Rows are points. The last column is the point's height on a tilted bowl or saddle (a function of degree 2), plus a little noise. Along how many of its main directions does it bend up, bend down or stay straight?
In the rows, 128 means zero.

Points (11 x 3):
[[162 150 126]
 [ 97 127 121]
 [124 148 137]
 [105 118 126]
 [155 120 129]
 [179 120 104]
 [107 117 127]
 [156  65  47]
 [114 107 124]
 [118 121 135]
 [168 125 120]]
Directions: 0 up, 2 down, 0 straight

Points (18 x 4):
[[152  85 108 166]
 [139 125 109 141]
 [163  81 146 165]
 [130 114 109 141]
 [140 106 188 165]
 [146 170 140 145]
 [147 134 129 134]
 [128 131 128 134]
 [100 159 170 162]
 [118 167 114 152]
 [120 127 115 136]
 [151 138  64 188]
 [124  81 108 160]
 [140 120 163 141]
 [ 90 107  96 142]
 [ 95 133  91 145]
 [ 95 127 131 135]
 [116 152 151 143]]
Directions: 2 up, 0 down, 1 straight

Points (40 x 7):
[[133 110 124 139 108 115 122]
 [144 155  68 111 118 128  83]
 [140 120  85 107 140 108 101]
 [146 125 159 108 154 153 121]
 [160 100 134 115 150 133 124]
 [140 128 133  99 130 134 126]
 [146 134 161 145 147  90 150]
 [132 147 109 109 143 112 118]
 [149 119 155 173  82 139 102]
 [107  96 161 163  86 114  93]
 [ 93 178 115  84 132 153 110]
 [154 149 167 118 161  70 145]
 [134 148 107  77 146  92  86]
 [120 131  86  66 140 164 127]
 [139  87 154 112 119 144 118]
 [ 96 198 128 114 167 132  80]
 [164 156 116 116 120 120 117]
 [131 154 103 142 103 110 103]
 [113  93 139 157  83 131 104]
 [109  92 168 158 115 150 107]
 [ 56 116 128 143 162 107 118]
 [129 123 126 150 119 173 109]
 [157 106 175 128 114 140 130]
 [ 81 151 164 125 146 137 104]
 [159 149 122  85 149 102 105]
 [167 112  99 137 115 148  94]
 [144 122  92  98 132 114 105]
 [153 170  97 134 158 144  92]
 [103 181 147 149 158 148  92]
 [ 83  61 161  94 105  98  75]
 [130 139 139  89 133 140 118]
 [145 147 112 134  86 109 100]
 [161 109 122 105 136  92 110]
 [104 130 116 133 126 150 141]
 [118 130  87 110 121 118 124]
 [108 107 131 134  75 107 103]
 [108 149 145 167  67 147  70]
 [110 119 134 122 137 163 135]
 [136 137 120 103 108 108 114]
 [116 165 123  95 159  99  98]]
Directions: 1 up, 5 down, 0 straight

Points (72 x 9):
[[126 105 110 128 129 107 123 169 120]
 [125 138 144 106 170 140 138 125 133]
 [140 160 116 155 114 165 119 141 109]
 [117 114 129 152 148 113 109 152 123]
 [112 107 177 112 124  78 127  92 106]
 [135 115 140 161 134 150 114 163 118]
 [ 88 143 164 141  92  98 115 128 116]
 [147 133 124 137 160 184 116 168 110]
 [115 149 158 162 140 118  67 139  96]
 [150  99 156 105 126 132 115 123 125]
 [175 126  99 109 146 101 131  90 111]
 [139  71 106 103 151 134 185 131  97]
 [ 87 111 113 134  77 148 161 124 117]
 [ 95 127 138 123 117 107 103 104 119]
 [131 165  78 111 103 151 101 164  87]
 [132 104 114 107 132 103  91 108 115]
 [121 122  85 155 125  97 152  76  95]
 [145 141  87 143 107 113 131 116 112]
 [140 164 102 128 158 121 167 115 109]
 [117 111  85  99 129 165 164 118  98]
 [126 102 154 126 114 111  93 169 112]
 [ 97 160 145 184 130  94 139 150  93]
 [108 135 137  92 140  85 125 132 122]
 [107 151 138 154 172 147  83 136 104]
 [121 120 128 113 138 124 163  99 126]
 [157 128  98 145  89 147 122 170 103]
 [112 105 135 130 117 144 132 105 126]
 [123  93 137 106  82  84 165 129 107]
 [118 101 145 123 153 155 161  84 112]
 [105  97 173 145 122 161 100  93  95]
 [166 113 104  96 121  99 115 141 113]
 [149 141 152 100  70 109 128 123 118]
 [136 102 164 118 129 160 127 100 117]
 [172 170 135  99 156 105 124 113 120]
 [115 119 121 130  88 175 145 135 116]
 [106 111 113 117  96 132 134 153 122]
 [145 121 126 182  96 146  98 101  99]
 [103 145  98 101 107 114  83 130  98]
 [110 118 137 190 146 143 129 102 102]
 [117 133  44  31 135  78  97 122  14]
 [179 151 101 129 134 122 156 115 107]
 [133 123 117 124 152 148 149 130 129]
 [161 153 128 112  92  88 132 162 110]
 [124 120 106 113 118 100 159 155 118]
 [177 180 162 130 133 108 151  97 107]
 [146 159 146 129 100 124 106 140 122]
 [120 129 103 136 183 199 133 153  91]
 [128  96 131  77 146 109 128 138 118]
 [104 108  83 122  91 120 121 128 111]
 [130  97 126 122  93  97 126  95 117]
 [120 113 142 135 108 106 134 120 130]
 [117  92 136  79  50 113 124 141  90]
 [140  93 165 137 169 129 133 128 131]
 [141 122  81  91  79 101 154  54  79]
 [ 67 129 101 153 134 163 172 102  88]
 [163 102 188 156 100 104 123 140 101]
 [133  96 126 138 163 149 109 122 127]
 [100 131  92 138 117 120 144 110 118]
 [131 120 112  76 159 203 119 103  70]
 [144 132 142 102 130 129 114 107 129]
 [122 119 159 128  97 171 122 155 112]
 [106 123 139 147 119 143 131 101 125]
 [120 100 133 135 146 115  80 110 115]
 [127 156 142  88 154  89  88 135 112]
 [126 159 115 185 111 173 136 100  91]
 [108 128  63 123 138 155 107 127  92]
 [132 157 124 143 115 156 109 135 118]
 [169 119  72 108 142 195 129 112  76]
 [140 145 149  97 119 133 122  79 116]
 [ 68 163 104 129 134 115 129 130 106]
 [139 157 141 100 128 132 135 100 126]
 [134 146 124 114 108 102 146  90 124]]
Directions: 0 up, 7 down, 1 straight

Points (77 x 9):
[[120 111  98 153 133 142 122 100 124]
 [175 147  80  64 111 131 104  99 105]
 [187 161  82 138 120  99 132 119 136]
 [ 88 111 104 120 126 155 112 174  78]
 [156 113 138 145 171 143 122  89 130]
 [158  95 141 107 128 169 110 102 126]
 [109 130 127 133  93  85 114 114 103]
 [133 114 168 162 105 143 122 115 107]
 [171 166 146 128 132 151 159  98 119]
 [137 186 124 122  72 143 149 116  95]
 [107 137 121 126 135 116 157  91 122]
 [104 123 143 143 164 137 117 159 110]
 [102 139 116 103 124 151 134 125 115]
 [168 123 152 138 138  96 110 149 140]
 [121 110 137 131 119 138 116 152 117]
 [100  88 129 147 118  97 145 124 115]
 [ 86 106 122  75 116 147 111 166 109]
 [ 91 145  75 107 144 147 163 111  76]
 [102 143  61 121 147 100 116  68  53]
 [188 138 141 154  99 172 143 160  76]
 [105 123 135 108 111 125 170 119 120]
 [137 173  94 168 130 103  96 139 141]
 [ 93 103 109 182 144 132 161 145  88]
 [109 164  72 138 182 108 180 103  68]
 [ 92 103 129  81 191  93 129 179 132]
 [112 129 155 147 150 116 145 102 134]
 [127 141 113 143 147 136 102 157 113]
 [ 86 126  91 129 127 150 137 138  84]
 [104 103 119 125 119 138 150 156 105]
 [128 127 118 146 151 155 129  87 131]
 [133 144 162 145 121  81  89  98  84]
 [ 94  98 119 159 164 144 163 114 111]
 [ 96 151 142 164  95 126 163 157  92]
 [131 129 109 123 157 140 137  89 127]
 [ 97 146 168 165 163 134 135 131 118]
 [131 139 184 131  90 152 129 123  79]
 [127 172  96 120 116 130 159 149 106]
 [ 87 103 133 128 110 146 141 133 117]
 [119 162 112 120 108 170 119 126 110]
 [115 167 147  44 124 157 145 113 137]
 [125 146 120 147 156 144  98 165 107]
 [135 167 142 100 115 122 136 111 118]
 [144 117 125 160 126  84 114 121 119]
 [161 150 109  98 143 110  98 130 118]
 [154 138 121  92 161 111 115 128 129]
 [136 144 164 116 149 111 141  74 125]
 [112 144 133 113 151 168 132 138 108]
 [ 89 140 167 163 115 168 134 159  72]
 [ 97 154 102  80 104 114  82 127  94]
 [102 152 177 169 140 127 142  73 132]
 [179 163 107 152 150  75 139 135 164]
 [122 130 104  97 132 137 106 116 113]
 [135 132 134 112 101  91 154 161 119]
 [126 116 135 138 134 140  76 107 105]
 [135 145 124 138 157 117 133 115 129]
 [136 178  89  86 176 142  95 124  91]
 [124 130  86 133 129 153 173 120  94]
 [135 139 136 133 171 142  94 114 103]
 [147  71 116 156  70 179 154 124  83]
 [131 141 147 117 164 143 115 124 121]
 [151 139 116 133 113 155  84 135 114]
 [159 121 109 147 115 103  95 141 126]
 [134 135 116 128 150 201 113  93 113]
 [167  92 150 109 141 138 116 158 141]
 [127  71 164 121 168 158 149  96 167]
 [122 148 153 163 158 125  84 137 100]
 [149 147 125 182 121 123 165 136 128]
 [110  79 165 158  97 142 128  86 145]
 [129 110 105  67 143 142 111 139 121]
 [171  90 109  96 133 150 151  98 138]
 [148 142 129 130 150 132 100 147 124]
 [149 131 101 116 115 126 167 132 110]
 [116 138 147 107 134 113 182 100 134]
 [114 160  85 162  75 170 142 132  98]
 [136 114 132 163  98 130 178 136  93]
 [157 143 142 143 119 116  75 129 105]
 [184 120 101 137 151 145 109  90 130]]
Directions: 2 up, 3 down, 3 straight

Points (77 x 9):
[[120 137 125  94 135 138 114 151 138]
 [ 84 183 130 128 141 155 141 185 162]
 [211 107 162 112  98 122 171 112 188]
 [103  69 118  93 118 118 122 109 154]
 [166  78 130 120 139 131  95 134 159]
 [118 116 125  98 158 120 106 119 143]
 [154 128 147 113 135 111 156 112 146]
 [109  85 132 170 130 136 130 124 147]
 [115 139 113 131 137  99 107 132 134]
 [138 102  99 118 115 128  79  98 160]
 [181 155 126  99  77 136 142 146 155]
 [124 140 158 120 126 125 123 132 131]
 [ 86 139 112 126 104  92 138 125 133]
 [118  98 114  88 143 151 124 123 151]
 [147 110 162 126 113 116 151 104 148]
 [ 98 151 155 140 129 144 137 141 133]
 [140 173 107 185 166 162 176 118 135]
 [ 76 163 103 130 102 166 132 138 138]
 [101 138 139 127 143 134 122 112 124]
 [ 96 154 112 112 162 132 170 163 156]
 [ 83 119 109  91 113 148 137 116 138]
 [128 130 149 142 100 163 146 121 138]
 [ 99 109 161 163 173 165 103 148 149]
 [156  91 103 131 142 176 112 122 156]
 [125 111 145 111 170 154  80 105 148]
 [ 91 140 139 100 119 112 104 121 126]
 [131 121 160 146 107 178 114 157 151]
 [ 46  99  99 124 185 190 186 164 217]
 [151 137 147  94 139 126 132 128 139]
 [132 129 124 162  87 128 131 116 144]
 [140 121 144 123 120  95 117  94 143]
 [130 147 144 113 148 140 110 195 157]
 [141 109 144 131 126 138 130 120 135]
 [131 145 142  84 157 142 114 109 137]
 [142 160 101 104 154 122 122 142 132]
 [125 123 116 171 175 115 183 153 166]
 [133 134  89 111  97 148 134  97 139]
 [121 122 105 133  88 161 155 128 146]
 [142 111 132 144 137 133 126  84 139]
 [151 111  91 189 122 172 139  74 159]
 [128 107  79 129 183 155 154 142 164]
 [132 130 123 128 124 133 127 101 129]
 [117  46 134 137 128 167 106 161 171]
 [103 149 163 113 188  74  91 184 183]
 [135 112 129 129 157  92 119 133 147]
 [111  94 112 138 138 119 162 127 150]
 [126 142 116 157 138 109 124 118 133]
 [123 159 141 146 134 116 124 123 127]
 [148 156 155  99 142 108  87  97 138]
 [147 113 119 103 157 136 129 151 145]
 [ 89  85 163 142 130  97 116 163 151]
 [141 132 136 121 136 204 131  98 136]
 [118 147 102 162  79 157 154 153 153]
 [135  71 135 126 103  99 104 122 158]
 [104 112 134 168 141 123 138 126 141]
 [146  91 131 150 141 136  98 192 160]
 [140 124 124 139  71 142 142 142 151]
 [100  92 152  89 144 159  98 127 152]
 [124 173 135 175  98 129 121 133 138]
 [114  98 120 158 159 135 127  86 147]
 [129 130 151  96 110 139 162 137 146]
 [130 116 169 155  89 101  94 112 153]
 [110 134 151  86 139 170 149 160 159]
 [145 166  51 160 142 111  77 176 159]
 [122 104  96  67 161  84 123 162 167]
 [150  58 132 121 131 119 161 128 161]
 [149 135 154 139 105 151 141  62 142]
 [199 105 158  70 125 145 117 136 174]
 [118 132 130 149 142 156 114 157 138]
 [133 155 162 137 156 122 121 148 137]
 [153 131 142 122 118 144 153 123 137]
 [ 87  81  90 126 106 143 135 124 158]
 [115 133 110 139 101 118  88 180 154]
 [148  69  90 168 184 110 115 127 189]
 [130 114 127 174 156 124 137 157 146]
 [126 151 147 137 119 131 140 118 128]
 [ 87 145 110 122 117 153 144 150 140]]
Directions: 5 up, 0 down, 3 straight

Points (71 x 9):
[[130 149 121 109 135 102 124 108 125]
 [119 105 135 146 125 154 145 135 135]
 [114 123 159 130  97 118  92 128 123]
 [119 130 145 110 142 138  96 110 134]
 [108 105 111 140 131 108 125 178 119]
 [138 139 137 128 125  52  86 136  95]
 [150 139 116 118 159 160 115 109 129]
 [124 130 121 123 182 151 100 120 137]
 [123 109 154 183 150  97 136 118 141]
 [ 90 162 132 144 120 113 114 100 114]
 [ 98 105 122 116  88  99 105 151 114]
 [126 129  81  83 103 106 138 172 113]
 [125 129 147 135  88 111 161 133 114]
 [113  90 131 135 104 120 140  84 121]
 [132 108 110 149 137 151 113 121 137]
 [104 123 117 165 132 133 141  96 126]
 [ 75 156 104  84 117 128 144 115 100]
 [147 125 121 122 113  59 108 145 106]
 [ 82 139  78 121 148 124 164 133  95]
 [141 206 104 122  94 149 137 112 105]
 [121 127 155 148 158 103  87 130 140]
 [138 156 126  93 148 130 145 124 119]
 [146 125  93 114 150 188 113 129 127]
 [ 87 189 138 128 118 116  72  81  63]
 [144 136 152 178  88  90  52 128  77]
 [114 111 140 159 153 120 126 122 149]
 [132 126 133 157  53 157 146  85  62]
 [106 136 156 133 103 169 117 101 111]
 [163 106 129 126 192 117 132 138 109]
 [ 85 146 140 161 110 122 145 158 111]
 [140 167  42 185 125  88 112 116  72]
 [121  97 117 131 159 122 124  90 125]
 [155 153 135 121  84 124 128 144 105]
 [133 159 116 166  98 148 105  99 104]
 [ 89 142 129 172 137  99 143 119 124]
 [131 132 123  84 161 102 147 182  97]
 [152 124 124 159 165 143 114 126 138]
 [122 145  97  98 134 118 148 149 124]
 [ 95 143 139  60 134 145 133 131  98]
 [147 139 166 136  96 117 150  98 100]
 [108 146 109  84 131 159 149  82  90]
 [188 108 104 137  93 143 123 104  79]
 [141 124  69 107 111 148 133 112 108]
 [135 140  89 122 144 146 143 108 117]
 [119 127  75 173 121 162 130 110  96]
 [112 124 155 168  96 125 131 118 129]
 [167 129 111 123 124 110  97 170 113]
 [127 130 188 110 163 132 150 134 111]
 [ 94 118 191 164 135 117  99 102 154]
 [167 105 108 127 166 130 141 139 112]
 [130 135 117 126 159 130 151 152 122]
 [180  86 140 140 121 111 132 144 101]
 [ 91  68 142 129 119 103 121 131 145]
 [120  87 123 138 157 154 198 135  85]
 [118 118 135 127  89  93 134  94 123]
 [116  93  80 172 123 183 127 130  97]
 [121 115 122 104  80 193 155 121  67]
 [157 141 159 159 140 119 133  98 116]
 [160 145 141 108 127 140 157 116 108]
 [146 105 134 143 122 125 172 142 111]
 [146 141 129  45 165 111 134 118  90]
 [140 131 176  77 165 110 116  83  81]
 [136 150 148 158 160 108 155 134 113]
 [118 124 122 112 140 153 142 137 130]
 [ 99 121 128 188 129 121 108  90 133]
 [139 156 128 132 113 153  84 119 118]
 [ 64 116 128 106 133 135 136 101 110]
 [182 155 108 121 169 131 123 101 102]
 [188 118  83 107 116 153 166 132  85]
 [180 116 116 147 139 128 104 112 114]
 [148 115 144 152  97 120 163 111 108]]
Directions: 1 up, 6 down, 1 straight

Points (75 x 9):
[[135 159 165 139 101 103  91 120 137]
 [112 140 120 135 159  81 121  96 167]
 [ 96 132 157  56 138 136  86 135 130]
 [138 135 145 123 133 111 133 167 125]
 [101  91 127  86 145 160 112 140 154]
 [103 136 149 123 113 119  66 137 112]
 [163 130 140 150 134 132 122 143 134]
 [128 124 133 138 178  88 140  96 180]
 [154 126 130 103 158 144 149 136 143]
 [ 97 200 165 138 102 129  96 125 179]
 [145 102  87 172 135 122 142 120 141]
 [101 165 138 114 160 121 144 102 142]
 [ 94 153 119  83 124 141  98 123 123]
 [ 93 125 156 125  98  93 116 167 140]
 [171 124 154 118 117 166 112 130 148]
 [145 138 140 166 109 117 156 188 140]
 [157 112 169 138  89 150 109 127 144]
 [143 163 109 135 137 134 123 167 147]
 [ 65  95 161 126 158 119  94 149 157]
 [127 110  98 146 117 155 129 132 137]
 [155 109 100 133 102 105 150 114 143]
 [129 113 112 130 113 106 134 114 137]
 [141  99  94 126 130 115 149 155 136]
 [ 81 151 152 113 156 100 115 165 136]
 [135 101 157 133 133 178 138 140 148]
 [108  69 154 105 100 171 134 128 184]
 [ 69 114 148 125 139  93 145 109 172]
 [110 140 143 111 105 116 112 128 127]
 [ 93 162 176 141 107 110 136 116 173]
 [116  97 114 170 127 134 117 154 135]
 [ 72 114 165 123 160 116 116 144 155]
 [144  88 104 129 161 198 121  75 149]
 [137 133 127  98  78  99 133 108 130]
 [170 145 147 136 109 144 168 128 142]
 [115 135 120  88 146 142 147 146 125]
 [117 165 100 125 117 183  96 154 165]
 [156  90 150 150  93 135 131  95 133]
 [167 141 146 100 149 158 164  80 146]
 [169  51 132 140 131 110 118 142 145]
 [114  73 128 111 126 101 130 170 138]
 [128 161  91  79 120 135 125 139 154]
 [135  91 151 149 128  90 164 111 160]
 [ 98 126 152 132 181 132  97 187 108]
 [136 162 131 109 126 181 154 171 142]
 [133 140 128 140 121  97  94 124 131]
 [149 100 203 127 117 122 109 101 158]
 [144 156 146 172 117 102 153  92 167]
 [177 155 132 125 140 102 131 118 166]
 [163 149  97 136 134 123  79 108 142]
 [128 109 146 130 137 102 136  86 145]
 [137 151 149 167 132 123 136 126 156]
 [ 86 138 120 144 136 133 164 135 127]
 [142 121 152 143 103 176 106  78 129]
 [121 112 122 160 120 100 151 119 148]
 [ 74 136 129 147 121 138 100 137 144]
 [ 87 136 111 183 130  91 152 143 186]
 [142 111  77 179 143 111 165 134 148]
 [102 125 156 127 137 146  78 170 117]
 [127 125 137 142 135 176 128  80 119]
 [ 95 128 104 128 160  57 143 149 189]
 [132 150  92 133 148 115 142 128 151]
 [151 147 147 107 146 123 147 140 145]
 [128 145 166 135  93 133 129 122 146]
 [103 116 174 145 145 162 118 126 156]
 [119  81 122 159 149 168 151 109 133]
 [139 103 116  98  84 157 127 107 147]
 [148 115  74 151  84 160 157  88 142]
 [145 121 106 129 177 126 155 159 133]
 [120 123 152 150  64 115  94  79 131]
 [144 189  86 122 148 139 105 150 185]
 [ 87 109  93 137 179  69 127 106 206]
 [145 131 126 151 132 115  91 112 124]
 [116 135  84 179 108 131 156 103 151]
 [115 167  97 130 150 133 123 110 141]
 [171 143 122 130 125 131 165  98 136]]
Directions: 4 up, 2 down, 2 straight

Points (62 x 9):
[[131  87 141 164 106  87 150 174 144]
 [134 105 102 112 185 115 115 165 131]
 [126 123 158 178 132 106 131 144 134]
 [123  96  86 112 127 126 120 160 135]
 [136 205 103 114 158  98 128 139 167]
 [157 153 128  94 112 103 108  85 144]
 [110 126 123 136 128 111 153 146 133]
 [179 135 120 134 132 149 112 169 143]
 [147 126  81 115 151 142 124 137 138]
 [107 106 138 179 130 113 130 151 127]
 [172 113 133 157 110 114 147 116 152]
 [150 114 112 167 137 128 145 121 138]
 [133 139  83 143 137 149 155  91 154]
 [108 112 115 126 104 163 124 139 133]
 [117 136 184 151  97 165 132 154 148]
 [145 125  89 115 141 121 127 109 139]
 [119 142 140 115  92 106 117 147 129]
 [130 143 159 159 163  89  94 115 145]
 [163 126 118 124 122 104  98 126 132]
 [200 142 130 117  80 155 110 195 172]
 [152 102 125 125 145  91 131 150 134]
 [119  63 108 165  67 129 105 144 150]
 [110 139 139 160 163 120 111 106 137]
 [109 126 130 169 155 125 160  86 150]
 [173 132 138 126 136 147 152 149 148]
 [108 161 182 129 150 126 157 129 164]
 [135 124 163  87 171 184 178 120 177]
 [128  96 151 125 110 156 124  90 145]
 [114 133 120 158 164 142 137 151 127]
 [129 140 108 125 118 183 131  97 150]
 [110 153 147 121 137 129  98 135 127]
 [157 151  96 148 121 117 191 126 175]
 [ 95 150 136 124 116 157 230 104 218]
 [119 136 164 132 147 147 135 141 135]
 [103 147 151 146 104 106 108 105 135]
 [104 163 132  89 115 124 124 139 138]
 [178 126 169 108 114 125 142 108 162]
 [160 138  83 121 153 145 121 112 146]
 [123 165 124 142 117 110 151 150 147]
 [131 146 126 134 124 113 109 167 126]
 [135 201 113 116 137 188 140 130 168]
 [113 147 150 165  71 113 101 125 135]
 [113 103 154 126 140 108 115 132 125]
 [125 154 124 131 132  81 145  91 153]
 [177 157  84 118 128 147 111 171 157]
 [136 128 175 134 184 129  97 176 137]
 [ 86 136 134 125 140 159 109 185 130]
 [108 121 151  97  79 140 172  65 193]
 [132 124  91 127 137 145 145 144 136]
 [136 157 177 120 143  97 182  94 192]
 [172 136  72 172 153 152 139 149 160]
 [164 152 146 125 122 144  88 132 132]
 [115  74 127 144  96 125 142  93 153]
 [132 152 129 131 121 175 125  99 145]
 [106 127 143 197 146  84 132 168 142]
 [130 106 121 160 128 138 182 122 152]
 [138 118 153  88 171 112 136  75 164]
 [111 115 102 112 149 126 106 176 126]
 [109 140 109 111  97 147 143 129 142]
 [134 135 160 114  81  95 145 138 152]
 [109 127 134 133 115 129 129  83 140]
 [141 148 107 148 126 148 175 155 154]]
Directions: 7 up, 0 down, 1 straight
